Each row of a before or after table is a point. The points were changed in one or more steps. Then noise was added and the rows were shuffled. The steps act on columns, c1 being the first. Name the steps. A step turns or swaps two columns, mirrors them in a line or flattens them onto one, adds a multiple of one to another, or multiplies or shifts one. Angles are multiples of 10 degrees, from the lower column toward the higher: turns from -170 to 170, lines from 10 to 170 but not 90. Use the fewest steps. Two steps may share a column if one is a turn and the other turns, adds or multiplies; they go together, in the order done. Otherwise the lowest column goes first.
(in the rows, 128 means zero)

Before (9 x 3):
[[153 142 106]
 [139 115  60]
 [103 159 197]
 [160 130 195]
 [104 111 190]
 [162 129 183]
 [149 153 184]
 [158 120  66]
 [116 139 183]]
After (9 x 3):
[[170 105  75]
 [ 88 132 174]
 [ 75 102 168]
 [185 109  93]
 [162 128 120]
 [120 121 202]
 [120 150 183]
 [ 71 147 175]
 [130 119 192]]
Steps: turn c1 and c3 by 30 degrees; shift c2 by -10

Before (9 x 6):
[[ 48 154 166  96  62  24]
 [112 160 135  87 142 127]
 [165  97 189  60 107 107]
 [150  75 178 137 155 132]
 [101 174 185 115  58 104]
 [ 82 160 115 188  96 130]
 [141 133 166 134 105  61]
 [101 199 188 145 113 151]
 [120 114 104 140 168 113]]
After (9 x 6):
[[115 155 108 153  88 127]
 [ 81 139  93 103 194 129]
 [165 154 191 194 101 120]
 [148 132 200 104 113 131]
 [ 99 201 128 180 172 118]
 [139 161 147 139 148 104]
 [ 48 175 131 194 159  86]
 [119  99 125  92 104 125]
 [102 218 113 125 152 138]]
Steps: turn c2 and c3 by -50 degrees; turn c4 and c5 by 140 degrees; multiply c6 by 0.4

Before (14 x 8):
[[ 74  58 131 144  79 167 168 160]
 [159 119 116 164  84 164 132  97]
 [ 63 153 156  74 137  99 132 150]
 [ 85 121 133 157  96 129 106 216]
 [148 146  83  56 106  87  79  99]
 [119  88 116 181  71  80 124 153]
 [164 171 133  56  87  76  88  72]
 [143 134  83 173  98 134 172 119]
 [ 82 169 109  65  95  61  76  87]
 [141 108 110 160  80 157 146 111]
 [ 65 124 135 193  67  90 126 209]
 [ 78 105 156 142 173 107 106 130]
 [170 120  60  92 116 114 145 103]
 [122 119  68 141  90 169 129 103]]
After (14 x 8):
[[ 65 143 161 193  46 164 123 202]
 [ 78 156 158 141 163 139 109 122]
 [148 126  78  58  88 172  78 115]
 [118 179 124 180  49 157 122 158]
 [172 140  58  93 113 139 145 128]
 [142 135 105 161  97  98 143 118]
 [160 127 106 165 103  92 134 101]
 [ 83 114  95  68  63 207  77  97]
 [121 122  66 139 107  84 130 125]
 [ 84 133 161 157  98 124 103 209]
 [139 121  80 174  98 124 169 138]
 [165 107 113  56  60 193  91  74]
 [ 64 114 162  72 120 163 135 140]
 [ 74 184 142 147 101  66 169 156]]
Steps: add 0.5 times c6 to c5; turn c2 and c6 by 160 degrees; turn c3 and c8 by -20 degrees

Before (8 x 11):
[[168 101  80 103 179 147 188 153 118 156 111]
 [160 116 124  86 183 172 140 144 109  80 117]
 [ 81 107  99 112 130 130 143 128 129  72 145]
 [ 56 187 108 120 151 194  61 113  55 146  61]
 [ 76 128 122 138  73  65  81 186  32 133  73]
 [139  97 132 100 107 106 164  91 123 106 104]
 [ 63 219 125 141 130 157 107 139 105  78  82]
 [202  84  80  89  97 141 165 169 124 126 155]]
After (8 x 11):
[[ 62 219 127 141 130 158 106 143 106  77  83]
 [202  85 109  88  96 140 164 168 131 128 154]
 [ 77 127 125 137  74  65  80 202  43 132  72]
 [ 55 186 119 120 152 193  61 126  54 145  62]
 [ 81 109 116 112 130 131 140 127 129  72 144]
 [159 115 127  86 183 174 138 147 112  77 115]
 [169  99 108 104 178 146 188 155 122 156 112]
 [139  97 129  99 107 105 163  92 115 106 105]]
Steps: multiply c3 by 0.4; turn c8 and c9 by 10 degrees

Before (12 x 14):
[[140  73 177 121  60  29 110 131  82 144 124 171 114  80]
 [166  48 142  69  66  81 132 144  48 138 104 143 137  91]
 [120 140 110 152 184 120 129 158  54 113 122 178 111 155]
 [153  97 192 122  58  92  95  98  36  96 120 167 122  65]
 [ 63 131 155 163 168 158  75 133 136  78  86 104 140 155]
 [ 46  87  75  92  87 156  88  58 141 168 155 168 126 185]
 [ 66 182 153  71 156 117  40 134 138 102 120 107 170 139]
 [ 75 148 157 101 165 150 110 184 121  78  93 148 106  94]
 [ 84 157  94  88 154  98 111 153 112  71  54 169 150 135]
 [123 125 135 106 133 119 109 172 137  45 128 148 156 114]
 [ 70 104 111 114 168 101 150 161  72  55 119 130 149  79]
 [117  93  71  68 127 110  60  76 153 161 114 160 145 104]]
After (12 x 14):
[[126  93 126 104  68 109  62 145 152  92 141 159 151  69]
 [ 62 146 165 117 155 151 117 173 140 158 161 141 106 177]
 [115 141 185 138 110 119 173 104 184 138 139 177 110 160]
 [ 51 103 169 124 112 103 181 182 155 176 136 127 152 154]
 [ 53 132 165 140 157 159  82 100 157 153 169 104 137 137]
 [ 95 126 136 117 137 119 108 150 133 205 130 149 157 169]
 [ 68 158 156 111  91  99 127 124 151 167 200 169 150 152]
 [ 63  87  86 116  76 151  88  59 144  63 100 168 127  67]
 [144  96  56 122 190  94 159 183 219 170 132 166 122  88]
 [147  74  57 123 175  32 145 176 177 115 133 171 112 124]
 [167  44  67 105 137  84 181 168 189 132 153 143 138 136]
 [ 61 182 157 103 155 117  54 122 177 135 136 107 172 135]]
Steps: mirror c1 and c10 in the line at 10 degrees; swap c3 and c5; multiply c4 by 0.4; mirror c7 and c9 in the line at 160 degrees; turn c8 and c14 by 80 degrees; multiply c11 by -1

Before (11 x 18):
[[194 194 104 116  93 107 124 172  82 225 117 155  82 145 105 161 157 100]
 [ 80 105 160  92 155 161 153  97 168 123  79 149 166 113 163 173 102 110]
 [211 148 157 119 116  66 180  96 148 153 151 126 123 163 166 135 166 150]
 [195 196 114 190  98 106 117 125 104 224  95 149 126 139 158 119 180 147]
 [173 182  95 174  89 104 161 187  88 190 128 189  60 137 111  95 134 143]
 [114  93 211 119 187  88 153  42 109 139 157  91 130  60 145 169 162 145]
 [ 99 109 167  72 174 138 182 132 133  98  45 125 172 144 120 137 174 136]
 [118 138 144  68 122 211 205 117  81 156  72 142 131 140 105  87 110  93]
 [101 139 189  86 110 164 194 150  93 125  75 164 195 100 161 160 133 119]
 [183 156 127 165  99 135 109 119 114 145 179 111 103 121 151 165 191 164]
 [118 109 164  58 164 178 211 158 151 145  54 102 156  77 159 127 129 121]]
After (11 x 18):
[[173 182  89 173  84 128 160 185 158 193 128 192  66 141 113 165 135 142]
 [192 179 117 190  97 143 116 126 173 223  94 152 126 129 159 147 181 146]
 [114 166 147  67 122  35 206 114 115 157  72 142 129 139 110 122 111  94]
 [113 130 207 119 188 182 154  44  89 139 157  88 132  59 143 115 157 146]
 [ 82  77 163  97 148 128 150 101 129 120  80 152 164 113 160  74  97 107]
 [100 169 193  86 107 112 196 147 120 125  74 161 199  97 155  85 134 119]
 [210 123 161 118 115 185 187  95 160 154 153 127 124 166 168 155 163 147]
 [193 203 103 118  96 166 125 170 165 223 116 153  84 139 113 111 156 100]
 [101 112 162  73 171 120 179 128 121 105  45 121 170 146 119 116 172 140]
 [181 155 126 160 101 141 107 115 149 149 179 107 107 116 148  89 189 169]
 [122  99 166  62 164  90 208 159 117 144  53  98 164  76 163 110 133 121]]
Steps: turn c2 and c9 by 60 degrees; turn c6 and c16 by -150 degrees

Before (9 x 24):
[[119  95 129 127 105 104 147 155 132 113  98 192 143 138 107 137 163 128
   95 133 110 125 249 166]
 [131 101 106 127 193 112 127 123 140 148 120 151 131  99 114 134 110 116
  113 145 114 101 133  99]
 [194 143 143 121 119 100 135 122 142 143 105 134 121 145 122 111 113 136
  115 114 125 128 101 169]
 [108 110 151  97 171 126 139 156 137 107 123 129 128 143 165 136 106 141
  158 138 143 106 145  37]
 [151 121 117 113 109 104 117 124 126 135  98 140 121 145 111 124  94 147
   82 130 165 129 111 172]
 [110 133 106 123  99 146 117 147 120 104 156 133 117 146 112 131 148 136
  152 143 149  95 106 133]
 [105 130 142 115 107 142 163 148 123 112  97 140 185 138 142 133 153 105
   94 133 137 125 154 157]
 [117  99 139 131 141  99 128  73 141 114 118 133 138 142 116 120 158 112
   98 137 165 107 120 166]
 [193  96 119 129 168 110 120  52 152 106 109 138 114 147 113 130 138 135
   90  73 109 102 133 150]]
After (9 x 24):
[[194 145 142 120 126 101 135 134 142 143 104 136 131 144 122 158 140 140
  115 122 126 130 120 169]
 [109 110 149  96 128 128 139 106 139 105 123 122 108 142 166 112 152 142
  158 133 142 135 134  37]
 [152 121 118 110 126 108 117 138 125 136  96 143 133 145 112 142 159 151
   84 130 166 139 117 173]
 [130  99 106 126 127 109 128 137 139 146 120 139 102  99 115 122 146 118
  114 139 115 141 129  99]
 [110 128 105 123 126 148 117 105 119 102 157 139 105 147 112 141 110 133
  152 127 149 159 108 132]
 [107 129 141 116 125 139 164 104 124 113  97 145  98 138 142 107 107 102
   94 129 139  64 145 155]
 [117 101 138 132 126  97 127 178 140 114 118 131 106 142 116 138  89 119
   97 138 164 131 127 166]
 [119  97 131 126 118 106 148  96 133 114  97 193 119 139 109  42 100 133
   95 138 111 106 215 166]
 [192 118 120 130 126 112 121 199 151 106 110 130 111 144 113 123 105 137
   90 133 107 159 131 149]]
Steps: flatten c2 and c20 onto the line at 160 degrees; flatten c5 and c12 onto the line at 100 degrees; turn c6 and c18 by -10 degrees; turn c13 and c22 by -120 degrees; add -0.5 times c7 to c22; turn c8 and c17 by 170 degrees; mirror c16 and c23 in the line at 110 degrees

Before (13 x 48):
[[157 132 144 108 134 114 126 149 123 119 119 143 129 119 139 143 149 123
   92 115 147 101 130 100 119 137 134 105 174 194 110 123 123 145 103 115
   93 110  96 130 126 133 135 125 137 114 127 119]
 [153 249 146 107  89 149 127 105 126 127 106 109 117 130 140 146 139 132
  126 137 149 123 109 104 109 143 141  97 138 110 124 117 121 142 100 136
  107 124 178 142 189 151 144 140 120 111 123 171]
 [156 115 149 117 106 151 127  99 109 118 106 135 172 175 125 142  87 128
  159 132  53 100 111 152 113 135 122 114 126 124 133 148 122  94 106 116
  167 139 126 135 135 120 115 140 148 124 120 122]
 [115 138 115 107 148 115 128 107 137 186  92 113 139 111 131 112 136 135
  134 129 167 111 192 141 117 149 127 124 148 114 135 153 108 141 100 115
   95 125 115  40 126 119 133 108 135 108 118 114]
 [154 124 127 108 136 130 127 126 104 119 164 124 120 117 150 142 146 121
  112 138 144 110 116 113 201 131 133 144 153 128 137 161 115 148 106 107
  114 139 110 113 131 132 186 106 124 115 149 119]
 [128 114 145 153  26 129 143 115 101 136  90 136 120 147 142 151 140 191
  152 129 166 127 129 102 145 140  53  78 141 111 115 104 108 134 162 115
  137 126 115 141 139 127 110 108 106 119 171 115]
 [129 123 149 114  95 113 133  98 135 147 103 113 118 133 159 110 118 125
  117 110 111 107 149 133 125 140 119 143 133 119 120 129 121 125  99 117
  172 129 104 145 145 144 151 109 150 127 148 131]
 [143 109 108 122 144 114 127 172 132 121  99 117 139 134 126 130  56 119
  103 122 141 103 133  99 113 150 136 131 157 112 127 114 125 134  97 140
  101 136 108 142 143 126 113 119 144 129 107 124]
 [133 150  97 120 124 134  53 153 118 131  90 146 126 111 120 141 103 147
  104 123 160 101 119 101 118 104 135 131 134 151 125 154 117 134 144 143
  116 134 104 145 134 129 118 132 138  99 108 116]
 [152 116 114 138 151 141 137 122 138 137  92 148 131 136 119 149 125 126
  107 114 165 154 158  99 110 126 114 135 151 189 126 107 116  93 111 115
   92 123 129 129 140 125 114 121 113 107 145 134]
 [154 117 107 107 118 152  92 122 130 120 214 144 157 107 121 156 121 118
  132 139 162 112 142 132 152 123 139 129 141 130 131 109 122 138 104 169
  102 137  99 123 134 137 113 113  91 103 117 126]
 [135 112 126 110 150 148 141 102 134 151 146 147 116 118 150 110 135 120
  126  90 160 153 114 136 112 148 115 124 156 129 133 135 122 124 199 116
  119 136 106 137 147 123 109 124 120 124 110 113]
 [126 110 132 141 148 155 117  99 134 134 129 140 125 126 119 132 141 121
   96  27 155 106 115 145 126 139 126 133 130 125 131 105 110 103 168 126
  109  98 137  95 126 144 159 178 108 128 111 199]]
After (13 x 48):
[[156 117 107 109 120 152  91 122 128 132 214 146 155 108 121 154 121 124
  132 139 122 114 142 130 149 122 135 128 143 131 135 109 120 139 103 168
  102 137 100 122 138 135 115 163  92 102 115 128]
 [144 107 108 122 146 115 126 171 131 139  99 118 140 134 126 129  55 124
  103 123 129 103 134  98 114 147 135 134 158 112 128 116 124 137  97 142
   98 139 106 144 140 125 113 146 142 130 107 125]
 [119 140 114 109 148 115 130 105 139 146  93 113 140 110 131 113 137  96
  133 129 125 112 195 144 116 148 138 120 146 112 134 155 114 140 100 115
   93 122 114  40  71 118 131 170 137 109 115 115]
 [128 121 148 114  94 114 131  97 136 149 103 114 118 131 160 110 116 114
  117 109 169 108 146 133 124 141 128 144 132 121 122 129 127 125 100 119
  171 128 103 146 117 142 147 125 149 127 148 130]
 [125 111 135 142 147 155 118  97 134 128 130 141 125 127 119 132 142 117
   93  28  36 110 115 145 127 139 134 132 132 125 131 102 116 104 165 125
  109 100 137  94 121 145 156 123 105 129 113 200]
 [133 148  97 119 122 135  50 154 121 134  90 148 125 109 122 138 103 143
  102 122  94 102 119 100 118 105 136 132 137 150 123 151 119 135 144 141
  115 134 103 147 126 131 116 154 136  97 107 117]
 [153 117 147 115 101 152 126 102 113 130 109 138 173 177 124 141  87 133
  158 128 169 100 112 153 113 136 131 113 127 122 132 147 125  96 105 118
  166 136 128 136 139 120 115  60 148 123 121 125]
 [158 130 146 107 135 114 126 146 122 124 120 142 129 119 141 142 149 129
   93 112 114 102 128 100 121 139 132 104 175 191 111 123 119 148 104 113
   93 111  97 127 134 132 133 144 135 112 127 118]
 [154 250 152 108  92 150 130 106 127 185 108 108 116 131 142 148 135 134
  125 140  94 124 110 106 109 141 136  98 138 111 126 115 119 141 101 135
  104 123 179 143 150 151 142 139 121 110 125 172]
 [126 114 146 154  26 129 144 112 100 143  91 136 118 142 146 149 141 188
  153 129 124 128 129 102 144 143 116  78 143 112 116 104 144 135 161 116
  136 126 115 140 123 126 113 171 104 119 172 114]
 [135 113 128 109 149 151 142 102 133 155 146 148 118 117 150 109 137 102
  126  92 108 153 115 137 114 145 128 122 155 130 135 135 129 127 195 118
  119 133 105 133 114 123 110 158 122 127 113 113]
 [153 121 113 139 146 142 135 121 137 140  90 150 129 135 116 149 124 121
  106 112 107 156 157  98 110 125 129 134 150 189 125 105 124  95 109 115
   91 124 129 129 123 125 113 164 111 108 145 135]
 [155 121 129 108 136 132 124 127 104 127 163 126 120 116 149 142 146 128
  113 137 145 108 118 116 200 129 132 141 154 127 138 162 116 148 108 107
  114 139 107 109 137 132 185 152 125 117 149 119]]
Steps: add -0.7 times c10 to c18; turn c10 and c41 by -70 degrees; turn c21 and c44 by 120 degrees; multiply c21 by 1.6; flatten c27 and c33 onto the line at 120 degrees

Before (9 x 64):
[[153 130 162 197 138 108 133 131 170 142 129 112 166 114 134 124 150 150
  145 108 141 145 117 111 125 128  94 121 102 134 156 146 106 138 128 122
  123 118 141 123 101 102  71 102 124 106 106 137 138 148 106 138 116 128
  177 129 111 146  85 137 129 136 122 113]
 [148 137 111 114 135 115 121 128 154 118 123 108 164 162 110 125 108 119
  143 107 109 126  92 152  97 109 161 129 123 148 143 127 113 127 147 139
  145 123 131 102 102  85 126 141 122  95 125 120 144 140 101  96 121 135
  132  87 103 137 109 151 113 141 154 100]
 [150  98 154 109 119 115 100 115 144 104 119 108  57 133 143 200 133 135
  241 110 145 154 105 114 125 110 112 135 161 112 122 130 101 136 119 143
  141 133 131 137 121 128 123 136 201 160 135 110 141 119 116 151 123 145
  129 121 118 147 105  59 141  55  77  72]
 [120 136  97 150 126 128 107 108 164 149 121 115 156 129 168 131 118 156
  131 117 125 112 128 113 154 100  96 149 157  85 109 146 175 145 113 151
  119 143 109 122 151 166  73 135 164 104 119 136 161 153 104 143 112 157
  163 127 101 141  93 136 112 151 149 142]
 [144 103  96 117 164 109 115 127 141 141 154 111 159 121 149 135 137  88
  116 117 132 162 135 136 122 117 129 118 162 132 113 124 108 122 133 153
  126 157 109 124 109 137  95 144 127 191  91 103 152 131 179 153 111 125
  117  96 232 153 107 147 155 161 141 135]
 [161 121 105 113 119 123  96 106 145 114 186 129 166 127 136 123 100 143
  128 105 122 106 112 125 132 129 102 116 104 121 148 117 138 135 113 137
  113 138 132 114 163 123 120  84 146 112 127 211  52 137 101 142 138  73
  121 104  95 150 120  94 123 139 165  64]
 [145 147 139 109 150 101 119  76 148 148 111 200 153 113 119 121 155 120
  150 126 126 107 127 118 123 107 100 137 157 134 126 126 100 135 141 142
  115 122 100 111 111 118 124 146 124  96 133  99 158 170 132 155 168 144
  123 107 121 121 117 156 115 107 140 143]
 [107 145 106 133 156 110 186  85  93 141 116 127 131 139 108 124 137 134
  117 117 145 109 111 116 139 131 197 137  96 144  97 150 132 105 131 142
  134 168 101 117 118 144 127 145 124 143 125 110 150 130 116 145 118 124
  115 129 147  46  96 169 118 146 133 137]
 [131  84  90 107 133 114 134 112 172 127 116 133 155 132 124 150 146 156
  114 104 142 110 106 113 113 116 101 128  77 124 141 121  97 125 136 131
  118 143 110 128 125  83 121 132 127 148 127  96 151 125  96 146 164 151
  116 129  99 149 116 157 164 143 105 137]]
After (9 x 64):
[[153 132 162 118 142 106 133 130 170 143 149 113 165 114 134 123 151 194
  145 109 140 145 117 110 124 127  95 121 102 134 155 148 106 138 127 121
  123 118 140 123  99 115  72 102 123 106 108 136 137 148 106 139 115 127
  179  59 111 146  84 137 128 136 133 113]
 [147 139 110  90  96 124 121 127 153 118 158 108 163 162 110 124 109 101
  142 107 110 125  93 151  96 109 163 129 124 150 142 127 113 126 146 140
  146 123 130 101 101 106 126 141 122  96 114 121 143 141 101  95 121 135
  132 149 103 138 109 152 115 143 154 102]
 [107 146 104 128 134 125 188  85  92 141 107 125 130 139 109 124 137 148
  116 117 145 110 110 116 139 130 197 137  97 144  95 150 131 105 131 143
  134 168 101 117 118 130 128 145 123 144 109 110 150 129 115 146 118 126
  115 123 147  45  96 170 117 145 158 138]
 [144 146 139 111 122 133 120  77 148 149 125 200 152 114 120 121 157 103
  149 126 125 106 127 118 123 106  99 137 157 133 126 127 100 134 142 143
  114 123 100 112 111 115 125 146 125  95 101  99 158 170 131 156 168 142
  123 151 121 121 116 157 114 106 156 142]
 [132  83  90 133 161 128 134 112 172 127 154 132 156 132 124 150 146 213
  113 104 142 111 106 112 113 115 101 128  75 124 140 120  97 125 135 132
  118 143 111 128 126 102 121 131 128 148 113  96 150 124  97 147 165 151
  115 150  98 149 117 157 164 143 113 137]
 [161 121 105 107  72 126  96 104 145 115 168 130 167 128 136 123 101 173
  128 105 121 105 113 126 133 129 101 116 104 121 147 117 138 135 112 138
  113 137 131 115 164 157 121  84 146 112 125 210  52 136 100 143 138  74
  119 148  95 149 120  94 123 138 149  64]
 [143 104  97  98 127  92 114 127 142 140 137 112 159 121 150 136 138   8
  115 118 132 164 135 136 122 117 129 119 161 131 114 123 108 121 134 152
  126 156 109 124 108 144  95 145 126 192 108 102 152 130 179 152 109 125
  117 145 231 154 107 146 156 161 170 135]
 [119 137  96 123  98 118 107 106 164 149  95 115 155 129 169 129 119 211
  131 119 124 112 126 113 154 100  97 149 155  86 109 146 174 147 114 151
  118 144 109 121 150 141  73 135 164 104 127 137 162 155 105 144 112 156
  164 107 100 142  93 136 111 150 144 142]
 [150  97 154 125 195 136 101 116 143 103 121 108  57 134 143 201 133 149
  241 111 144 154 106 113 126 110 113 136 162 112 121 131 101 136 120 143
  140 133 131 137 121 123 123 136 202 161 115 109 142 119 118 151 123 143
  128 149 118 148 105  59 140  54  79  71]]
Steps: turn c4 and c56 by -100 degrees; multiply c63 by 1.6; turn c5 and c63 by 60 degrees; swap c6 and c47; turn c11 and c42 by 50 degrees; multiply c42 by 0.7; multiply c18 by 3
